Rows are points. To make a cloud, some directions were put in groups of two or more. Within a group, all points are equally far from the middle, so they leave a hole (a ring in 2 directions, a hollow ball in 3). The other directions are filled evenly. Then the cloud was stretched, turned, moved and blurred a little. Count the holes, and give their numbers of directions, smallest first.

Cloud:
[[ 49 -15]
 [-14 -42]
 [ 12  50]
 [-14  46]
 [-39 -24]
 [ 53  12]
 [ -3  49]
 [-15 -42]
 [-37  27]
 [-16  45]
 [ 37 -30]
 [ 40  38]
 [ -1 -44]]
Holes: 1 (2)

Cloud (13 x 2):
[[ 51  10]
 [ 44 -30]
 [ 15 -48]
 [-13  38]
 [-43   2]
 [-42   6]
 [-27  30]
 [ 52 -14]
 [  4 -49]
 [ 53  -3]
 [-17  36]
 [ 53 -10]
 [ 52   7]]
Holes: 1 (2)

Cloud:
[[ 29  28 -28]
 [ 20  50  13]
 [ 16  24 -51]
 [ 23  56  12]
 [-33  21   9]
 [ 12   7 -10]
 [ 43   8 -38]
 [ 60 -20  10]
 [ 36  39 -40]
 [ -1  11   0]
 [ -1  -1 -47]
 [  9  44  -2]
 [-20  -7  29]
 [  2  15 -47]
 [-33  13 -47]
 [-34 -24  20]
 [ 37  21 -10]
 [-30  -6 -22]
 [ 14 -44  -4]]
Holes: 0

Cloud, 27 rows:
[[ 42 -23 -40 -17]
 [ 19  10  21  47]
 [ 48  23  13 -23]
 [-38  -8  14  13]
 [ 13 -31 -39  33]
 [-36 -27   8  10]
 [-20  25   6  28]
 [ 35 -20 -48  -2]
 [-35  10   1  21]
 [ 52   6  28 -18]
 [ 12 -28 -25 -44]
 [ 47  19 -23  21]
 [-32   5  22  18]
 [ 34   8  44 -14]
 [ 17  41 -12  21]
 [ -7   3  21 -46]
 [ -8  14  36  27]
 [-12  36 -22  -5]
 [-12  -1 -44 -22]
 [  4   8  50   1]
 [ 32 -16 -34  38]
 [ 47   2 -34  21]
 [ -5 -28 -43  21]
 [ -8  17 -21 -40]
 [ 28  -4   9  51]
 [  9 -22 -53   1]
 [ 60   5 -21  -5]]
Holes: 2 (2, 2)

Cloud, 28 rows:
[[ 18  53  21  18]
 [ 32  31 -41 -22]
 [-21  10 -16  59]
 [ 58  14 -10  10]
 [-15 -22 -23   5]
 [-15 -28   7 -14]
 [-13 -20 -28   5]
 [ 41 -13 -32 -16]
 [ 42  40  27  36]
 [-21  33 -19  16]
 [ 38 -20   2 -51]
 [-15  45  17  16]
 [-10  56   9 -27]
 [-20  31 -25  14]
 [  8  -5 -53 -37]
 [ 23 -31 -12 -45]
 [-24  24  26  46]
 [-11  33  38  52]
 [ 31 -27 -28  54]
 [ 16 -41  13  37]
 [ 17   6 -53 -29]
 [ 42  -6 -33  51]
 [ 13  -3 -43  34]
 [ 13  48  30 -32]
 [ 60  25   1  47]
 [ 56   9  31  32]
 [ -6  54   5   6]
 [-25   6 -20  35]]
Holes: 1 (3)

Cloud (48 x 6):
[[  6  30 -23 -59  -8  18]
 [ 51  15 -39  -4   6 -40]
 [ -8 -47  18 -35 -35  -4]
 [-38  18  37  11  13 -11]
 [-13  10 -30  17 -38   6]
 [ 44 -26 -11 -35  -6 -53]
 [ 30  29  51 -28  -3  10]
 [ 32 -34 -13  -2  27  38]
 [ 44  31   2  10  17  35]
 [ 57   0  -5   7   9  37]
 [ 19  33 -39  21 -15 -22]
 [ 28 -21  29  37  19 -28]
 [ 41  16  -9  32 -35 -19]
 [ 55 -16   0 -52 -23 -17]
 [ 60 -12 -17 -41  12  18]
 [ 38  -5  15  42  17 -28]
 [ 22  29 -38   3 -31  18]
 [ 13 -49  11   9 -25  27]
 [ -8 -47   5  10 -37   6]
 [ 26  39  -2 -55  16  15]
 [ 21  33 -16  35  -6 -26]
 [ 52 -21 -15  24 -28  -4]
 [  0  29  20   5 -32 -41]
 [ 30  35  -7  34  21 -19]
 [ -7  20  12 -32 -53 -11]
 [-33 -26  14 -21  -3 -48]
 [-15   6 -27 -13  12  47]
 [-28  19  -1 -37  21 -44]
 [ 39 -39 -33 -33   3  17]
 [-10 -28  11 -48  48  -4]
 [-18 -43  14   5 -30 -28]
 [ -6 -40  30 -49  -3  16]
 [ 46  13  -5 -24  44 -41]
 [ 26 -25  14 -31  43 -46]
 [-33   2  11 -17 -32 -39]
 [ -5 -45  -2 -36  -9 -47]
 [  1  33  27  18 -15 -38]
 [  2  23 -55 -14 -18 -16]
 [  0  43   9 -39  30 -33]
 [ 47  -5  11 -34 -31 -43]
 [ 60  -7 -29  14 -23   1]
 [-18 -37  16 -25  14 -51]
 [ -4 -38 -40 -42  -8 -26]
 [-16  36  15  31  14  -7]
 [ 28 -21  57  -1  25  -2]
 [-18   9  10  -4 -50  19]
 [  9  32 -43  17  -9 -23]
 [ 30 -44  20 -43 -26  -7]]
Holes: 3 (2, 2, 2)

Cloud:
[[-19   7  38  18   9 -50  -6 -10]
 [ 28 -21  35   4  -1  16  -6  50]
 [ 20 -20  45  13  19 -38  20 -22]
 [ 15  -1 -27   3  17  35  -3  22]
 [ 13 -15  -3   1 -33  -9  14 -56]
 [  7  41   2   5 -15   5  23  32]
 [ 32 -16  38  14  11  32  47  11]
 [  1   7  11 -16 -17   5  19  17]
 [ 40 -40   2   4  37 -10 -19  -9]
 [  9 -12 -35 -40  20 -39  12   5]
 [-23 -25   1   5   0 -35  16  26]
 [ 39 -13  34  -9  23  -4 -11   0]
 [  7  -9  14  21 -24 -27 -11  43]
 [ 25 -38  -7  -5  37 -41  36 -33]
 [ 40 -13  10 -10  33   2  -4  17]
 [ 36 -21  52  11  37  -3 -32  29]
 [ 54  16  38  19  17  25   5 -11]
 [-12 -34 -32 -13 -11  18  13  12]
 [ 10   7  30  56   6  28  -7  19]
 [ -6  11  43   2   2  18  -1  13]
 [ 18 -18   1 -19  40  48 -11  27]
 [ 44 -20  10   0 -23   0 -14  25]
 [  6  15   2 -27   2  30   3  17]
 [ 28  16 -20  -3  26  26   7   3]
 [ 15   4 -39  -3 -10 -21   6 -25]
 [ 24  16   8  26  47 -12   6  13]
 [  2 -21  -7  -8 -29 -26  12 -32]
 [ 23 -23  40   1  17  43  16  32]
 [  0  -7  12   1  10   6  44  12]
 [-21 -22 -21   6  32 -26  22   1]
 [ -6   4  -6  16  29  12 -30 -31]
 [-13  13   9 -20  34   1 -25 -39]
 [ 37   3 -21 -23   2   6  20  46]
 [ 14  -9   7 -11  41 -11 -15 -36]
 [ -3 -33 -28 -17 -21  13  34 -11]
 [ -1  56   5 -13  14 -18 -39 -11]
 [ 44  39   9  -9 -22   8 -24  -5]
 [ 45  23  32  -5   0 -12 -17   4]
 [ 23 -19 -22 -11   5  12  32  -9]
 [  6  21   6  -5   0 -22  16 -26]
 [  7   8   9 -20  17  29 -18  -8]
 [ 10  21  36  26  19 -13  19   8]
 [ -5 -19   7 -35  -1  32  27  -4]
 [ 23  -9   2  -2  40   4 -17 -17]
 [-15   4  11  -7  21   7  -4 -16]
 [ 37 -19 -26 -19  -8  -3   0  -1]
 [ 31  48 -11  -6  -6   4  25  34]
 [ 28 -18   1 -29   6 -19  33  18]
 [  3 -11 -12 -26   0  -4 -43 -17]
 [  5   0  44  15 -10  24  31   8]
 [ 24  -9  53   3   3 -48  22  -3]
 [ 36 -11  30  -1  17 -15  36  27]
 [ 36  21  48  25  30  12 -39  15]
 [-10 -41  30  15  20  -8  41  -6]
 [-18 -37  -2  14  21  24  41 -27]
 [ 23  17  36  -6  13  -8  35  19]
 [ 19  17  32  -3  28   0 -20  32]
 [ 14 -13 -37  -5 -14 -18  -2   0]
 [ 32   5 -33 -33  12  18  32 -18]
 [-13 -11  51  29  -5 -59  13   2]
 [-32  16  24  26   1  10  -6  23]
 [-28 -34 -12  -1 -16 -55  27   2]
 [-17   7  25  -2  12 -26 -10 -15]
 [ 12  -8  25  39  10   4   7  29]
 [ 50  -6   3  21 -26  15   9  22]
 [  4   3   2   6   7 -11 -28  43]
 [ -1 -48  -1  12  18 -14 -29   3]
 [ 57  -7 -20 -21   5  -7   3  -6]
 [  3  31  20  27  35  33   8  60]
 [  1  26  22 -16   6 -31 -16  22]
 [ 22  32 -27 -12   6   4 -17   4]
 [ -3  16  -2  15  51  -8 -32   5]
 [-11 -44  11   0  12 -24   4 -13]
 [ 11   2 -23  17  40  -7  -1  -5]
 [ 14 -33 -28  17  13  17  21  32]
 [ 22 -29  27  -2  22 -15 -19  -9]
 [ 23 -22   5 -12 -39 -35  18 -32]
 [ 16 -21  45 -38  15   4  15  24]
 [ 21  -3   8  -9  16 -20  14 -26]
 [ 34  -5  22  -2 -11   9 -48   6]
 [  7 -20  28  20  35 -38  52  32]
 [ 40 -53  13  27  -4   7  16  22]
 [  5  -2  46  37  29  -7 -21  14]
 [ 18 -21 -10 -18  17 -18  49   1]
 [ 24   5 -23   2  22  20   9   3]
 [ 42  -6  28  15  -4 -36  -2 -33]]
Holes: 0
